Each row of a before or after table is a point. The points were changed in one or more steps. Then noise was added and the rows were shuffled. The steps act on columns, c1 being the first. What was done? A step turns or swaps two columns, mirrors them in a line or flattens them onto one, adds a multiple of one to another, or multiplies or shifts one. Angles are multiples of 10 degrees, from the lower column toward the higher: turns from -170 to 170, lines from 10 to 170 but not 90. Use the fewest steps. Two steps may share a column if one is a turn and the other turns, adds or multiplies; they go together, in the order done. Otherwise the lowest column goes first.

Before (10 x 3):
-0.21,0.02,0.66
-0.05,0.66,0.79
0.04,-0.26,1.10
-0.10,-0.69,0.45
0.27,0.28,-0.36
-0.26,0.17,0.90
-0.42,-0.85,0.08
0.26,-0.19,-0.26
0.15,-0.16,-0.13
-0.07,-0.52,0.04
After:
0.16,-0.15,-0.09
-0.11,-0.35,-0.22
0.28,0.08,0.01
-0.02,0.87,0.47
-0.26,0.54,0.33
0.30,-0.24,-0.12
-0.40,-0.60,-0.37
-0.19,0.31,0.17
0.07,0.24,0.15
-0.09,-0.30,-0.17
Steps: flatten c2 and c3 onto the line at 30 degrees

Before (11 x 8):
-0.18,-0.27,-0.31,0.52,0.30,0.25,0.16,-0.83
-0.02,0.10,-0.30,0.08,0.51,-0.14,-0.09,-0.16
0.08,0.07,1.04,0.22,0.54,-0.08,0.40,0.28
0.01,1.31,-0.33,0.27,0.01,0.50,0.22,0.24
0.05,-0.20,0.19,0.21,-0.43,-0.02,-0.16,-0.07
-0.36,0.13,-0.33,-0.89,-0.07,-0.02,0.54,0.23
-0.04,0.50,0.00,-0.35,0.36,0.07,-0.11,-0.17
-1.37,-0.23,1.04,0.09,-0.48,0.03,-0.09,0.16
-0.15,-0.17,-0.20,0.50,0.33,-0.06,0.36,0.21
-0.15,0.48,-0.29,0.43,0.01,-0.22,0.09,0.08
0.01,0.21,0.17,0.00,0.28,-0.21,0.60,-0.74
After, 11 rows:
0.06,0.10,-0.31,0.21,-0.35,-0.18,0.16,-0.09
-0.16,0.03,0.26,0.42,-0.08,0.53,-0.07,0.08
-0.18,-0.12,0.39,0.49,0.17,-0.35,-0.14,-0.85
-0.16,0.12,0.30,0.50,0.24,-0.13,-0.35,0.18
-0.04,-0.25,0.12,-0.34,0.35,0.43,0.11,-0.18
0.01,-0.94,0.32,0.25,-0.10,1.07,-0.21,0.23
-1.36,0.04,-1.13,0.09,-0.09,-0.22,0.09,0.17
0.06,0.04,-0.78,0.23,0.85,0.09,-0.39,0.30
-0.36,-0.04,0.29,-0.87,-0.18,0.15,-0.54,0.25
-0.01,0.12,0.43,0.11,0.36,0.15,0.11,-0.16
0.01,0.12,-0.06,-0.01,0.32,0.27,-0.62,-0.74
Steps: turn c2 and c6 by 110 degrees; mirror c3 and c5 in the line at 80 degrees; multiply c7 by -1

Before:
0.56,-0.06,-0.13,0.56,-0.16,-0.45,-0.39,0.38,-0.22,-0.16,0.26,-0.24
-0.10,0.69,-0.39,-0.44,-0.13,-0.50,0.21,0.18,0.23,0.21,0.24,-0.24
0.11,0.02,-0.21,-0.13,-0.27,-0.53,0.35,-0.05,0.31,-0.34,0.14,-0.10
-0.29,0.17,0.45,0.01,0.45,-0.05,-0.49,0.11,0.00,-0.31,-0.64,0.26
-0.01,0.62,-0.32,0.21,-0.28,-0.15,0.25,-0.56,0.11,-0.28,-0.57,0.62
0.34,0.36,-0.04,0.04,-0.34,0.56,-0.07,0.08,0.41,0.12,-0.23,0.43
-0.23,-0.14,0.07,0.48,-0.53,-0.21,0.20,-0.60,-0.57,-0.37,-0.43,-0.33
0.05,0.41,0.11,-0.33,-0.39,-0.49,0.19,-0.05,0.31,0.35,0.18,0.40
-0.33,0.37,0.42,0.30,0.48,0.34,0.23,-0.09,0.15,0.06,-0.16,0.18
0.56,-0.13,-0.09,-0.38,-0.11,0.07,0.43,0.38,-0.57,0.28,-0.18,-0.31
0.10,0.78,0.40,-0.18,0.17,-0.23,-0.51,-0.08,0.24,-0.50,-0.04,0.43
0.51,-0.08,-0.26,-0.02,0.46,0.51,-0.34,-0.14,0.07,0.10,-0.17,0.06
After (12 x 12):
0.54,0.00,-0.13,0.41,-0.06,0.19,0.40,0.34,-0.57,0.31,0.02,-0.61
-0.37,0.37,0.20,-0.24,0.44,0.80,0.25,-0.06,0.13,-0.05,-0.40,0.35
-0.38,-0.09,0.03,0.66,-0.20,-1.12,-0.38,0.34,-0.25,-0.11,0.17,-0.47
-0.11,0.08,-0.07,-0.24,0.50,-0.15,-0.44,0.13,0.05,-0.39,-0.59,0.47
-0.54,-0.30,-0.18,-0.04,-0.47,-0.52,0.17,-0.64,-0.59,-0.27,-0.29,-0.62
0.18,-0.01,-0.20,0.50,0.44,1.23,-0.30,-0.13,0.06,0.16,0.12,0.12
-0.18,0.51,-0.58,0.05,-0.28,-0.35,0.27,-0.59,0.07,-0.48,-0.04,1.28
0.12,0.37,-0.11,0.32,-0.35,1.42,-0.07,0.11,0.42,-0.01,-0.08,0.81
0.18,0.55,0.23,0.00,0.18,-0.54,-0.49,-0.05,0.27,-0.72,-0.36,0.81
0.35,0.71,-0.20,-0.25,-0.13,-1.23,0.23,0.16,0.25,-0.04,0.37,-0.48
0.14,-0.12,-0.03,0.03,-0.24,-1.34,0.31,-0.06,0.25,-0.36,0.23,-0.20
0.33,0.53,0.20,-0.07,-0.41,-1.20,0.23,0.02,0.29,0.17,-0.01,0.77
Steps: turn c1 and c4 by 70 degrees; turn c2 and c10 by -20 degrees; multiply c11 by 0.7; turn c3 and c11 by -50 degrees; multiply c6 by 2.5; multiply c12 by 2

Before (12 x 20):
-0.01,0.33,0.03,-0.03,-0.14,-0.66,-0.15,0.43,-0.10,-0.65,-0.07,-0.50,0.16,-0.75,0.13,0.15,0.00,-0.10,0.16,0.18
0.61,-0.51,-0.12,-0.04,-0.25,-0.09,0.69,0.45,0.06,-0.51,0.88,-0.60,0.65,-0.88,0.04,-0.10,-0.47,-0.13,-0.26,-0.20
-0.38,0.77,0.45,-0.81,0.42,-0.54,-0.16,-0.19,-0.04,-0.26,-0.03,0.18,0.33,-0.20,-0.95,-0.02,0.53,-0.08,-0.46,-0.41
0.07,0.13,-0.20,0.05,-0.07,-0.12,0.38,0.06,-0.33,-0.37,0.29,-0.43,0.50,-0.26,0.61,-0.43,-0.28,-0.07,-0.18,-0.03
-0.26,0.12,-0.22,-0.11,-0.56,0.15,0.41,0.89,0.55,-0.46,0.66,-0.62,0.41,-0.34,0.29,-0.21,-0.39,0.20,-0.04,0.10
0.13,0.54,0.89,0.01,-0.05,0.07,0.16,0.14,-0.02,-0.33,-0.09,0.03,0.58,-0.45,0.06,0.14,0.13,-0.16,0.04,0.05
0.26,0.30,0.16,-0.28,-0.34,-0.22,-0.51,0.38,-0.09,0.07,-0.08,-0.16,0.60,-0.28,0.16,0.10,0.49,0.15,-0.08,-0.20
-0.24,0.37,0.25,-0.21,0.05,-0.30,-0.12,0.21,0.34,0.09,-0.44,0.37,0.02,0.35,-0.47,0.26,0.12,-0.23,0.48,-0.78
-0.48,0.56,0.29,-0.83,-0.14,-0.07,0.11,0.13,0.35,0.18,0.08,-0.21,-0.25,-0.05,0.07,0.70,0.02,-0.31,0.04,-0.95
-0.15,0.70,0.13,-0.46,0.16,-0.01,-0.18,-0.05,0.31,0.40,-0.25,0.42,-0.38,-0.15,-0.61,0.30,0.43,-0.62,-0.28,-0.21
-0.45,-0.40,-0.34,0.03,0.02,0.19,0.58,0.79,0.09,-0.34,0.34,-0.58,0.86,-0.90,0.33,0.05,-0.25,-0.23,-0.30,-0.26
-0.60,0.94,0.20,-0.60,-0.06,-0.65,0.58,0.31,0.16,0.76,0.05,0.26,-0.14,-0.02,-0.62,0.45,0.60,-0.35,0.11,-0.70
After:
0.41,-0.51,-0.12,-0.41,0.20,-0.11,0.25,0.42,-0.11,-0.52,1.07,-0.61,-0.22,-0.86,0.03,-0.19,0.46,-0.13,0.18,-0.31
-0.38,0.69,0.11,-0.26,-0.35,-0.03,-0.25,-0.06,0.20,0.41,-0.44,0.44,-0.23,-0.12,-0.60,-0.03,-0.46,-0.62,-0.21,-0.35
0.13,0.53,0.91,-0.06,-0.13,0.06,0.12,0.12,0.26,-0.34,0.41,0.03,0.37,-0.48,0.07,-0.14,-0.13,-0.16,0.09,0.09
-0.29,0.39,0.25,-0.03,-0.24,-0.28,0.14,0.20,0.51,0.12,-0.27,0.37,0.02,0.33,-0.45,-0.11,-0.10,-0.22,0.11,-1.25
0.07,0.14,-0.20,0.00,0.39,-0.09,0.13,0.09,-0.21,-0.35,0.57,-0.40,0.30,-0.26,0.62,0.17,0.31,-0.08,0.14,-0.08
-0.78,0.75,0.45,-0.38,-0.19,-0.54,-0.30,-0.18,0.14,-0.22,0.24,0.15,0.15,-0.23,-0.92,0.37,-0.54,-0.09,-0.31,-0.66
-0.34,-0.41,-0.34,0.34,-0.06,0.20,0.19,0.76,0.24,-0.36,0.87,-0.59,0.15,-0.86,0.34,-0.03,0.25,-0.22,0.13,-0.42
-0.05,0.32,0.03,-0.01,-0.06,-0.64,-0.01,0.45,0.01,-0.64,0.08,-0.48,0.19,-0.74,0.08,-0.21,-0.01,-0.12,-0.02,0.31
-0.85,0.98,0.19,-0.07,-0.36,-0.69,0.39,0.31,0.06,0.73,-0.08,0.31,-0.22,-0.02,-0.64,-0.30,-0.59,-0.35,0.36,-1.12
-0.90,0.57,0.26,-0.35,-0.54,-0.07,0.08,0.14,0.12,0.15,-0.15,-0.20,-0.42,-0.06,0.10,-0.49,-0.04,-0.31,0.06,-1.50
-0.28,0.09,-0.22,0.07,0.44,0.16,0.22,0.87,0.26,-0.47,0.74,-0.62,-0.51,-0.36,0.29,-0.40,0.40,0.17,0.22,0.17
0.03,0.30,0.14,-0.39,0.07,-0.23,-0.35,0.35,0.19,0.10,0.41,-0.13,0.39,-0.28,0.14,-0.33,-0.51,0.14,-0.29,-0.37
Steps: turn c1 and c4 by -40 degrees; turn c5 and c16 by 120 degrees; flatten c7 and c19 onto the line at 40 degrees; turn c11 and c13 by -50 degrees; turn c9 and c13 by -40 degrees; multiply c17 by -1; multiply c20 by 1.6
